Every row gives one point. To make a cloud, some directions were put in groups of two or more. Within a group, all points are equally far from the middle, so they leave a hole (a ring in 2 directions, a hollow ball in 3). The other directions are filled evenly. Then the cloud was stretched, turned, moved and blurred a little. Count the holes, and give their numbers of directions, smallest first.

Cloud (13 x 2):
[[ 56   9]
 [ 50  12]
 [-29 -12]
 [-24  12]
 [ 38  31]
 [-17   7]
 [-12  19]
 [ 12 -15]
 [ -7  21]
 [ 33  50]
 [ 48   4]
 [-20  -5]
 [  7  30]]
Holes: 0

Cloud (21 x 3):
[[-10  38 -36]
 [-16  22 -35]
 [  2  25 -19]
 [ 25  17   7]
 [  8  51 -53]
 [-15  18 -33]
 [ 27 -12 -35]
 [-17 -49  37]
 [ -5 -19  28]
 [ 21  41 -11]
 [-17   1   0]
 [ 31  54  -6]
 [ -8  45  -4]
 [ 35  20   3]
 [  2 -22   5]
 [ -6 -26  -3]
 [ 27   7  -4]
 [ -3 -34 -13]
 [ 22  47 -41]
 [ 14 -41  22]
 [-16 -50  42]]
Holes: 0

Cloud (29 x 4):
[[ 49 -23   0   5]
 [ -3 -15  15 -13]
 [-34  -2 -29   2]
 [ 22  18   4 -59]
 [ 50 -20  30  -3]
 [-50  -2 -12 -61]
 [ 18 -20 -52 -14]
 [-23 -33 -27 -17]
 [-25 -32  15   5]
 [-10 -20  28   2]
 [ 22 -56 -14  17]
 [ 21  48  20  12]
 [ 15  -1 -10  10]
 [ -5 -11  25  19]
 [ -3 -30 -19 -24]
 [ 36 -25  18  -5]
 [ -7 -54 -39   5]
 [  1 -21 -20 -16]
 [-21   4 -57 -18]
 [ 16  52  -1 -12]
 [ 37 -25  12  16]
 [ 24 -41 -22   3]
 [-15 -42 -16 -28]
 [ -3   8  59 -11]
 [-14  53 -10 -31]
 [-26 -10  42  -7]
 [-14 -12  10   4]
 [-53   3  -8 -57]
 [-50  -3 -42   5]]
Holes: 0

Cloud (53 x 6):
[[ -4   1 -58   2  32  16]
 [-29 -25 -24 -24  36 -18]
 [  2 -48 -40 -27  23  15]
 [  1  18   2  52 -34   5]
 [-10 -25 -21 -24  39 -15]
 [ 33  -3  -3 -18   3  56]
 [ -5  42 -46  24  25   7]
 [ 33  18 -21  22  42  14]
 [  5  40 -16 -25 -11  -7]
 [-16 -34 -16   0  -3  33]
 [ 23 -48 -21  36  22  -6]
 [ -9 -38 -23  25   8  16]
 [ 50 -41 -29  27  11   0]
 [ 29 -33   8  44  -2 -11]
 [ 20  14 -40  32 -10  -8]
 [ 30 -11  18 -18 -28  41]
 [-35  42  -6  21  23  14]
 [  9  -9  10 -13 -54   7]
 [ 32 -21   9  44   1  15]
 [ -2  22 -29  19  41  35]
 [ 54  36 -11  30   3  29]
 [-39  27 -28 -35  34   3]
 [ 34  44   1  19  10   5]
 [ 36  -4  18  50 -21   2]
 [ 39  15 -16  24  31  33]
 [ 31  54 -20  18 -18  38]
 [-31  53  17   4 -21   9]
 [  7  31 -33 -32 -15  13]
 [-34  36  -6 -33  -8  42]
 [ 14  14  28  37 -36 -10]
 [ 42 -18   6  52 -24  -9]
 [  0  38  27  32 -35  -1]
 [ 25 -58 -27 -12  10  17]
 [ 31  23   3 -35  -7  39]
 [ 45 -11 -21  37 -29  -4]
 [ -9   7 -39  13  58  -7]
 [-11  37 -20 -22  -8 -14]
 [-15 -43 -29 -39  23   4]
 [-39  27 -31 -35  25  -2]
 [ 27  49   3  45 -24  22]
 [  3 -49 -11  -3   1  34]
 [-42  -1 -26 -15  21 -24]
 [  0  33  25  38 -37  -4]
 [-47 -21   8  -4   5  -4]
 [-30  31 -30 -45  21  33]
 [  5  51 -19 -35 -16  23]
 [ -9  34  25  32 -37  -5]
 [ 10  -3 -23  -3  48 -13]
 [-17  35  27  -2 -43   9]
 [-40  55   0 -23  -3  20]
 [-13 -33 -27  36  18  -4]
 [ 26  24  -9 -19   8  -7]
 [-29  37 -13  16  37  15]]
Holes: 3 (2, 2, 2)
